Each point is reached from the start by the listed moves, each made once or not at all, plus a little noise. Is the number of moves made odd or even? Then give how often each move was made.

Moves:
(1): [ 0.23  0.02 -0.80 -0.17]
(2): [ 0.33  0.49 -0.02  0.60]
(3): [ 0.31 -0.16  0.29 -0.03]
Start: [-0.11  0.25  0.08 -0.08]
Points:
[0.22 0.74 0.02 0.51] -> odd (0, 1, 0)
[-0.12  0.29  0.04 -0.09] -> even (0, 0, 0)
[ 0.46  0.74 -0.71  0.33] -> even (1, 1, 0)

Moves:
(1): [ 0.38  0.04  0.24  0.32  0.04 -0.34 -0.07  0.20  0.10]
(2): [ 0.15  0.32  0.41 -0.09 -0.34  0.04  0.05 -0.33 -0.03]
(3): [-0.30 -0.41  0.86  0.06 -0.24  0.26 -0.81 -0.12 -0.31]
(4): [ 0.17  0.15 -0.09  0.15 -0.08  0.01 -0.37 -0.20  0.05]
(5): [ 0.26 -0.16 -0.05  0.00  0.69 -0.08  0.16 -0.14 -0.09]
(6): [ 0.00  0.05 -0.29  0.22 -0.51  0.99  0.34 -0.15  0.59]
(7): [-0.19 -0.21  0.10  0.46 -0.52 -0.11  0.25 -0.25 -0.07]
(8): [-0.35  0.18  0.18  0.34  0.02 -0.03  0.11  0.15 -0.27]
Start: [ 0.24 -0.27  0.05 -0.38  0.11  0.00 -0.16 -0.14 -0.32]
Points:
[ 0.56  0.22  0.15 -0.07 -0.83  1.05 -0.13 -0.82  0.25] -> odd (0, 1, 0, 1, 0, 1, 0, 0)
[-0.42 -0.46  1.09  0.04 -0.11  0.26 -0.86 -0.10 -0.88] -> even (0, 0, 1, 0, 0, 0, 0, 1)
[ 1.06 -0.24  0.16  0.10  0.77 -0.41 -0.45 -0.27 -0.26] -> odd (1, 0, 0, 1, 1, 0, 0, 0)

Moves:
(1): [ 0.36 -0.24 -0.07  0.13  0.07 -0.14  0.60  0.04  0.45 -0.43 -0.06]
(2): [ 0.30  0.42  0.04  0.16 -0.05 -0.38 -0.27 -0.17  0.06 -0.01  0.00]
(3): [ 0.23 -0.11 -0.15  0.04  0.40  0.19 -0.39  0.36 -0.02  0.01 -0.44]
(4): [-0.28  0.24 -0.12  0.09  0.28 -0.33 -0.05  0.32  0.04  0.29 -0.04]
(5): [ 0.12 -0.70  0.17 -0.21  0.04 -0.36  0.16 -0.07  0.19  0.29  0.36]
(6): [ 0.29 -0.08  0.06  0.18 -0.19  0.26 -0.01  0.08  0.08  0.25  0.20]
(7): [-0.41  0.24  0.71  0.03  0.00  0.39  0.09  0.18 -0.51  0.04 -0.16]
(8): [ 0.20  0.27 -0.07 -0.67  0.51  0.17  0.20  0.22 -0.22  0.05 -0.08]
(9): [-0.01  0.34  0.02 -0.25  0.04 -0.14  0.09  0.01  0.23  0.31 -0.28]
(10): [ 0.31 -0.35 -0.12 -0.16 -0.11 -0.38 -0.05  0.09 -0.55  0.17 -0.28]
(11): [ 0.06 -0.11  0.17 -0.48 -0.17 -0.09 -0.30  0.37 -0.11  0.05  0.08]
Start: [ 0.14 -0.10 -0.15 -0.06  0.29  0.01 -0.13  0.18  0.04 -0.03 -0.13]
Points:
[ 1.48 -0.85 -0.13 -0.81  0.54 -1.29 -0.30  0.80  0.30  0.31 -0.76] -> odd (1, 1, 1, 0, 1, 0, 0, 0, 1, 1, 1)
[ 0.86  0.19 -0.19 -0.81  1.15 -1.18  0.60  0.55  0.74  0.48 -0.22] -> even (1, 1, 0, 1, 1, 0, 0, 1, 1, 0, 0)
[ 1.28  0.25 -0.23 -0.27  0.68 -0.10  0.40  0.32  0.43 -0.15 -0.04] -> even (1, 1, 0, 0, 0, 1, 0, 1, 0, 0, 0)

Moves:
(1): [-0.37 -0.37  0.01 -0.11  0.24  0.43 -0.06 -0.09 -0.48  0.27 -0.28  0.46
  0.10  0.36  0.07]
(2): [ 0.09  0.27  0.57 -0.10 -0.11 -0.07 -0.32  0.32 -0.21 -0.11 -0.28  0.06
  0.06  0.33 -0.02]
(3): [ 0.19 -0.02  0.25  0.45  0.25  0.21  0.42 -0.14  0.34 -0.28 -0.06 -0.32
  0.23  0.20 -0.51]
(4): [-0.12  0.09 -0.18  0.31  0.04  0.22 -0.16 -0.02  0.15  0.50 -0.10 -0.18
 -0.48  0.25 -0.05]
(5): [-0.11 -0.18 -0.37 -0.18  0.01  0.05 -0.09  0.26 -0.05  0.57 -0.19 -0.70
  0.46 -0.43  0.06]
(6): [ 0.03 -0.20  0.15 -0.45 -0.25  0.24  0.16 -0.46  0.13  0.24  0.33 -0.04
  0.22  0.25  0.28]
(7): [ 0.56  0.05 -0.07  0.61  0.16  0.42  0.03  0.14  0.18 -0.55  0.24  0.09
  0.32  0.32  0.40]
(8): [-0.56 -0.11  0.05  0.12 -0.42  0.64 -0.35 -0.21  0.11 -0.30 -0.09 -0.03
 -0.11 -0.11 -0.05]
(9): [ 0.20  0.02  0.24  0.49 -0.04 -0.25 -0.10  0.01 -0.08 -0.18  0.47  0.19
  0.31 -0.33 -0.01]
(10): [ 0.07 -0.25  0.10 -0.31  0.12 -0.54  0.26  0.22  0.55  0.43  0.10  0.23
  0.08  0.07  0.45]
(11): [ 0.03 -0.46  0.18  0.22  0.18  0.29 -0.21  0.34 -0.10  0.53  0.89  0.03
 -0.44  0.46  0.04]
(12): [-0.59  0.28 -0.08 -0.24  0.25 -0.08  0.16  0.09 -0.06 -0.13  0.31 -0.18
  0.25  0.21  0.13]
(13): [ 0.04  0.17 -0.21  0.23 -0.34 -0.19  0.51  0.22 -0.25  0.13 -0.11 -0.12
 -0.23  0.53 -0.27]
(14): [-0.08 -0.21 -0.29 -0.01 -0.41 -0.69 -0.54 -0.62 -0.08 -0.39 -0.27  0.08
  0.21  0.20 -0.36]
Start: [ 0.21 -0.16  0.03  0.54  0.35 -0.16  0.04  0.06 -0.16 -0.16 -0.06 -0.15
 -0.32  0.06 -0.25]
Points:
[ 0.08 -0.17 -0.57  1.27  0.25 -0.69 -0.53  0.01 -0.25 -0.90  0.36 -0.72
  1.20  0.03  0.01] -> odd (0, 0, 0, 0, 1, 0, 1, 0, 1, 0, 0, 1, 0, 1)
[-0.16 -1.53 -0.05 -0.05  0.69  0.52 -0.10  0.34  0.04  2.34  0.78 -0.31
 -0.33  0.98  0.57] -> even (1, 0, 0, 1, 1, 1, 0, 0, 0, 1, 1, 0, 0, 0)
[-0.41  0.06 -0.31  1.10  0.24 -0.84 -0.63 -0.57 -0.24 -0.38  0.39 -0.26
 -0.11  0.40 -0.54] -> even (0, 0, 0, 1, 0, 0, 0, 0, 1, 0, 0, 1, 0, 1)

Moves:
(1): [ 0.04  0.21 -0.12  0.42 -0.21 -0.38 -0.08 -0.13 -0.29  0.05  0.07  0.30
  0.08 -0.15  0.20 -0.22 -0.28  0.18 -0.11 -0.02 -0.19]
(2): [-0.08  0.14 -0.19  0.31  0.03  0.08 -0.18  0.03  0.17 -0.38 -0.35  0.27
  0.15  0.12  0.89  0.21  0.12 -0.09 -0.12 -0.13  0.26]
(3): [-0.12  0.01  0.31 -0.33  0.06  0.44  0.19 -0.32  0.14 -0.34 -0.35  0.25
  0.08 -0.08 -0.13 -0.04 -0.10  0.06 -0.02  0.08 -0.09]
(4): [ 0.12  0.18  0.03 -0.23  0.70 -0.07 -0.33 -0.14 -0.01  0.69  0.03 -0.22
  0.33  0.16  0.14  0.14  0.42 -0.07 -0.17  0.20 -0.24]
(5): [ 0.30  0.16 -0.12 -0.05  0.01  0.16  0.07  0.02  0.13  0.07 -0.32 -0.25
 -0.07 -0.16 -0.12  0.36 -0.17  0.03 -0.18 -0.03  0.17]
(6): [-0.33  0.05 -0.74  0.20  0.13 -0.23 -0.10 -0.29  0.16  0.46  0.13 -0.05
  0.03  0.26 -0.40 -0.05 -0.12  0.19  0.13 -0.11  0.31]
(7): [ 0.21 -0.13  0.01  0.05  0.12  0.22  0.07 -0.29 -0.19 -0.06  0.02 -0.17
  0.04 -0.27  0.47 -0.38 -0.06 -0.22 -0.13  0.12  0.01]
(8): [ 0.06  0.12  0.24 -0.22  0.10  0.24 -0.03  0.06  0.21 -0.10  0.32 -0.32
 -0.48 -0.20 -0.17 -0.15 -0.02  0.12 -0.28  0.19  0.00]
(9): [ 0.30  0.08  0.07  0.27  0.32  0.01  0.08 -0.12  0.22  0.05  0.14  0.03
  0.29 -0.07 -0.01 -0.10 -0.18 -0.20 -0.18 -0.14 -0.16]
(10): [ 0.39 -0.24  0.01 -0.10  0.54  0.26 -0.15  0.19  0.11  0.33 -0.12 -0.04
 -0.33  0.41  0.22 -0.36  0.35  0.04  0.14 -0.54  0.38]
(11): [ 0.00  0.36 -0.19 -0.02 -0.03 -0.33  0.10  0.06  0.16 -0.06  0.11 -0.08
  0.15  0.08  0.11 -0.04 -0.07  0.04  0.05 -0.04 -0.02]
(12): [-0.33  0.22 -0.07 -0.23  0.10  0.18  0.13 -0.05  0.18 -0.01 -0.52 -0.07
 -0.04  0.17  0.03  0.43  0.23 -0.02  0.09  0.14 -0.18]
(13): [ 0.00  0.26  0.14 -0.07  0.07  0.06  0.00  0.02  0.07  0.53 -0.09  0.00
 -0.18 -0.20  0.23 -0.12 -0.15 -0.04  0.10 -0.05  0.13]
(14): [-0.12  0.15 -0.08 -0.04  0.12 -0.18 -0.10  0.06 -0.30  0.06 -0.20 -0.05
  0.14 -0.05  0.12 -0.06  0.03 -0.17  0.09  0.10 -0.07]
(15): [ 0.30  0.01  0.19 -0.16 -0.04  0.36 -0.15  0.12  0.74  0.00  0.06 -0.19
 -0.03  0.10  0.00 -0.25  0.18 -0.41 -0.01  0.10 -0.16]
(16): [ 0.07  0.18 -0.21 -0.06  0.09  0.05  0.02  0.15  0.01  0.02  0.00 -0.05
 -0.14 -0.12  0.16 -0.13 -0.20 -0.01 -0.06  0.23 -0.27]
(17): [ 0.13 -0.37  0.15  0.11  0.18 -0.15 -0.07 -0.62 -0.18 -0.04  0.39 -0.19
  0.09  0.27 -0.06 -0.16 -0.52 -0.16  0.09 -0.36 -0.50]
(18): [-0.19  0.05 -0.27  0.09  0.08  0.04  0.10  0.37  0.08 -0.17  0.07 -0.12
  0.09  0.18 -0.23  0.02 -0.16  0.28 -0.16 -0.40 -0.08]
(19): [ 0.05  0.20  0.07 -0.03  0.03  0.06  0.09 -0.25 -0.04  0.15  0.01 -0.06
  0.24  0.09 -0.03  0.15  0.02 -0.22 -0.07  0.09 -0.05]
(20): [-0.05 -0.30  0.44  0.17  0.12 -0.05  0.09  0.05  0.41  0.07  0.01 -0.05
  0.21  0.61 -0.19 -0.12 -0.28  0.08  0.19  0.02  0.14]
Start: [-0.07  0.02  0.02 -0.12 -0.09  0.22 -0.24  0.04 -0.40  0.02  0.38  0.06
  0.01 -0.09 -0.01 -0.41 -0.37  0.33  0.02 -0.40  0.24]
Points:
[ 0.18  0.47 -0.34 -0.08  2.06  0.60 -0.89 -0.87  0.53  1.56  0.30 -0.54
 -0.15  0.84  0.85 -0.57 -0.25  0.09 -0.18 -1.17  0.23] -> odd (0, 1, 0, 1, 0, 1, 0, 1, 1, 1, 0, 1, 1, 0, 0, 0, 1, 0, 0, 0)
[ 1.15 -0.08  1.04  0.22  1.04  0.64 -0.16 -0.99  0.78  0.56  0.60 -0.09
  0.41  0.61  0.82 -2.19 -1.49 -0.30  0.13 -1.22 -0.23] -> even (1, 0, 1, 0, 0, 0, 1, 0, 1, 1, 1, 0, 1, 0, 1, 0, 1, 0, 0, 1)
[ 0.35  0.08  0.42 -0.14  0.17  0.70 -0.37 -0.88  0.06 -0.16  0.71 -0.56
 -0.34 -0.17  0.46 -1.15 -0.84 -0.19 -0.34 -0.23 -0.79] -> even (1, 0, 0, 0, 0, 0, 1, 1, 0, 0, 0, 1, 0, 0, 1, 0, 1, 0, 0, 0)
[ 0.59  0.58  0.02 -0.07  2.25  0.44 -0.57 -1.22  0.77  1.00  0.16 -0.71
  0.85  1.33  0.35 -0.63 -0.87 -0.02 -0.32 -1.05  0.37] -> odd (0, 1, 1, 1, 1, 1, 0, 1, 1, 1, 1, 0, 0, 1, 0, 0, 1, 0, 1, 1)
[ 0.31  0.23 -0.71 -0.05  0.79  0.69 -0.52 -0.28  0.75  0.62  0.45 -0.88
 -0.65  0.77 -0.55 -0.80 -0.88  0.57 -0.28 -1.41 -0.02] -> odd (1, 0, 0, 0, 1, 1, 0, 1, 0, 1, 0, 1, 0, 0, 1, 0, 1, 1, 0, 0)

Moves:
(1): [ 0.01 -0.56 -0.14  0.12  0.02 -0.13 -0.13  0.07 -0.14  0.19 -0.02 -0.02
  0.22  0.05  0.00  0.24  0.20  0.16  0.56 -0.14  0.41 -0.14 -0.06 -0.05
 -0.03 -0.23 -0.04]
(2): [-0.16 -0.16 -0.13  0.03 -0.01  0.03 -0.01 -0.12 -0.20 -0.09  0.26  0.06
 -0.09 -0.46  0.12 -0.34  0.33 -0.34  0.07  0.08  0.01  0.14  0.03  0.28
 -0.50  0.16  0.04]
(3): [-0.09 -0.05 -0.28 -0.23  0.01  0.02  0.18  0.09 -0.24 -0.14  0.06 -0.05
  0.32 -0.11 -0.14 -0.19 -0.22  0.26 -0.55  0.00  0.23 -0.48  0.29 -0.01
  0.03 -0.19 -0.12]
(4): [ 0.08 -0.09  0.40  0.00 -0.06 -0.22 -0.33 -0.25 -0.01  0.42  0.05 -0.24
 -0.30  0.07  0.04  0.22  0.40  0.01  0.41 -0.39 -0.20  0.01  0.02  0.21
  0.24 -0.13 -0.28]
(5): [ 0.66 -0.37  0.75  0.23  0.14 -0.14 -0.09 -0.37  0.05  0.04 -0.02 -0.06
  0.57  0.40 -0.07 -0.04 -0.38 -0.14  0.80 -0.06  0.21  0.10  0.40 -0.03
  0.29  0.19 -0.13]
(6): [ 0.21 -0.45  0.82  0.07  0.03  0.36 -0.03  0.58 -0.34  0.69  0.28 -0.09
 -0.25 -0.09  0.20 -0.27  0.25 -0.37  0.53 -0.19 -0.09 -0.59 -0.14  0.48
 -0.07  0.11  0.02]
(7): [-0.35 -0.20  0.05  0.34 -0.31  0.13  0.27 -0.28  0.00 -0.18  0.15  0.24
 -0.02  0.19 -0.23 -0.43 -0.17 -0.01 -0.33  0.23 -0.01 -0.01 -0.30  0.04
 -0.16 -0.48  0.50]
(8): [ 0.15  0.09 -0.21  0.32 -0.23  0.03 -0.08  0.19 -0.03  0.30 -0.05  0.21
  0.11  0.08 -0.01 -0.03 -0.28  0.03 -0.54 -0.01  0.03  0.04  0.14 -0.01
 -0.09  0.16  0.26]
(9): [ 0.36  0.14  0.02 -0.26 -0.22 -0.09  0.22 -0.32  0.50 -0.14  0.14 -0.15
  0.41  0.01  0.07  0.57  0.31  0.80  0.27  0.14 -0.28  0.10  0.39 -0.40
 -0.10  0.22  0.02]
(10): [ 0.07 -0.23 -0.29  0.01 -0.08 -0.30  0.33  0.11  0.16  0.02  0.17  0.11
 -0.11  0.02  0.33  0.34  0.01  0.15 -0.14  0.08 -0.25 -0.02 -0.11  0.13
  0.08 -0.38  0.05]
(11): [ 0.16  0.15 -0.12  0.01 -0.04 -0.06 -0.42  0.01  0.33 -0.22  0.05  0.04
 -0.13  0.00  0.09  0.09 -0.06  0.02 -0.18  0.10 -0.07  0.09 -0.04 -0.20
  0.14 -0.23  0.17]
(12): [ 0.21 -0.12 -0.10 -0.20 -0.21  0.38  0.20 -0.13 -0.24 -0.39  0.14 -0.09
 -0.15  0.01  0.16  0.03 -0.02 -0.06  0.09 -0.09  0.18 -0.19 -0.06  0.35
  0.09  0.10 -0.16]
(13): [ 0.02  0.12 -0.10  0.06 -0.03  0.43 -0.12  0.09 -0.18  0.12 -0.06 -0.30
  0.45 -0.15 -0.16  0.16 -0.23 -0.09 -0.01 -0.39 -0.11  0.02  0.22  0.06
  0.04 -0.22  0.09]
(14): [ 0.13 -0.05  0.11  0.05  0.16 -0.32  0.48  0.17  0.15 -0.50 -0.19 -0.34
 -0.05  0.11  0.18  0.00  0.28  0.27  0.25 -0.43  0.17 -0.20 -0.19 -0.25
  0.14 -0.11 -0.22]
(15): [-0.34 -0.23  0.05  0.19 -0.24 -0.32 -0.22 -0.01  0.12  0.15 -0.06 -0.20
  0.02 -0.04  0.30  0.06 -0.19 -0.23 -0.05  0.34 -0.11 -0.07 -0.03 -0.07
 -0.15 -0.16 -0.25]
(16): [-0.28  0.09  0.14  0.06  0.01 -0.05  0.13 -0.11  0.10 -0.27  0.10 -0.08
 -0.10 -0.04 -0.14  0.20 -0.11 -0.13 -0.13 -0.11  0.21  0.02  0.33  0.01
 -0.35  0.30  0.31]
(17): [ 0.07 -0.09 -0.12  0.19  0.15  0.10  0.20  0.02  0.27  0.10 -0.19 -0.12
  0.28 -0.25 -0.21  0.29  0.39 -0.01 -0.07  0.34 -0.03 -0.19  0.11 -0.31
  0.49  0.15  0.12]
(18): [ 0.12 -0.21  0.22  0.05 -0.07 -0.11 -0.07  0.08 -0.23  0.05  0.00  0.18
  0.11  0.32 -0.11  0.00  0.02  0.05  0.23 -0.15 -0.33 -0.10  0.14 -0.07
  0.10  0.06 -0.07]
(19): [ 0.09 -0.17  0.02  0.27 -0.07 -0.49 -0.02  0.18 -0.06 -0.16  0.08 -0.14
 -0.01  0.10 -0.43  0.03 -0.16  0.33  0.29  0.06  0.06  0.30  0.02  0.12
 -0.13 -0.01 -0.17]
(20): [ 0.06  0.41 -0.03  0.04 -0.29 -0.43 -0.09 -0.06  0.24  0.35 -0.03 -0.18
  0.35  0.52  0.12  0.34  0.06 -0.26  0.12  0.18  0.34  0.30  0.51  0.07
  0.11 -0.35  0.41]
(21): [-0.10  0.18  0.08 -0.01 -0.30 -0.07 -0.16 -0.04 -0.15 -0.12  0.31  0.14
  0.26 -0.09  0.11  0.02 -0.31 -0.20  0.03  0.12  0.10 -0.04 -0.08  0.01
  0.07  0.10 -0.20]
(22): [ 0.15  0.38  0.09  0.01  0.10 -0.43 -0.20 -0.23 -0.09 -0.03 -0.07 -0.24
  0.08  0.01  0.10  0.42 -0.06 -0.07 -0.38  0.02 -0.12 -0.04 -0.07 -0.03
 -0.23  0.03  0.38]
(23): [-0.18 -0.40  0.13 -0.17 -0.07 -0.11  0.25  0.00 -0.16  0.21  0.25 -0.27
 -0.08  0.10 -0.12 -0.09  0.22  0.00 -0.09 -0.33 -0.15  0.18 -0.11 -0.10
  0.13  0.04  0.03]
(24): [-0.15  0.14 -0.16  0.05  0.40 -0.23  0.28 -0.02  0.21  0.12  0.08 -0.42
 -0.07  0.37 -0.02  0.07 -0.06  0.12  0.03  0.10 -0.09 -0.10  0.00 -0.03
  0.18  0.49  0.41]
Start: [-0.15 -0.10  0.32 -0.30  0.13  0.54  0.33 -0.02 -0.05 -0.13 -0.22 -0.12
 -0.28  0.05 -0.08 -0.18 -0.01 -0.31  0.16  0.56 -0.64 -0.25  0.09  0.19
 -0.13 -0.18  0.03]
Points:
[-0.15 -0.97  0.41 -0.17  0.18 -1.46  0.86 -0.68  0.23  0.14  0.83 -1.51
 -0.33  0.30 -0.14  1.50  1.04  0.73  1.07  0.09 -1.06  0.18  0.53  0.34
 -0.82  0.33  0.78] -> even (1, 1, 0, 1, 0, 0, 0, 0, 1, 1, 0, 0, 0, 0, 0, 1, 0, 0, 1, 0, 0, 1, 1, 1)
[ 1.04 -2.04  1.93  0.48 -0.55 -0.59  0.47  0.40 -0.40  0.10  0.93 -0.97
 -0.32  0.77  0.25  0.58  0.04 -0.23  2.04 -0.83 -0.04 -0.72  0.20  0.87
  0.40 -0.26 -0.35] -> odd (1, 0, 0, 1, 1, 1, 0, 1, 0, 1, 1, 1, 0, 1, 0, 1, 0, 0, 1, 0, 1, 0, 1, 0)
[-0.07 -0.81 -0.12  0.92 -0.41 -1.15  1.07 -0.36  0.28 -0.16  0.49 -1.92
  0.11  0.77 -0.27  1.38  0.74 -0.18  0.09 -0.14 -0.26 -0.06  0.54  0.49
  0.01 -0.87  1.90] -> odd (1, 1, 0, 1, 0, 0, 1, 1, 0, 1, 1, 1, 1, 1, 0, 1, 1, 0, 1, 1, 0, 1, 1, 1)
[ 1.12 -0.87  0.62  0.57 -1.31 -0.95  0.06 -0.94  0.62  0.01  0.17 -0.29
  1.18  1.63  0.65  1.41 -0.57  0.16  0.59  1.19 -0.66 -0.19  1.01 -0.06
 -0.08 -1.28  1.17] -> even (1, 0, 0, 0, 1, 0, 1, 1, 1, 1, 1, 1, 0, 0, 1, 0, 0, 1, 0, 1, 0, 1, 0, 0)
[ 0.29 -0.09  0.58  0.46  0.00  0.37  0.55 -0.18  0.60  0.40  0.42 -0.61
  0.04 -0.08  0.04  0.20  0.64 -0.14 -0.46  1.37 -1.31 -0.82  0.21  0.03
 -0.45  0.45  1.94] -> odd (0, 1, 0, 0, 0, 1, 1, 1, 1, 0, 1, 0, 0, 0, 0, 0, 1, 0, 0, 0, 0, 1, 0, 1)
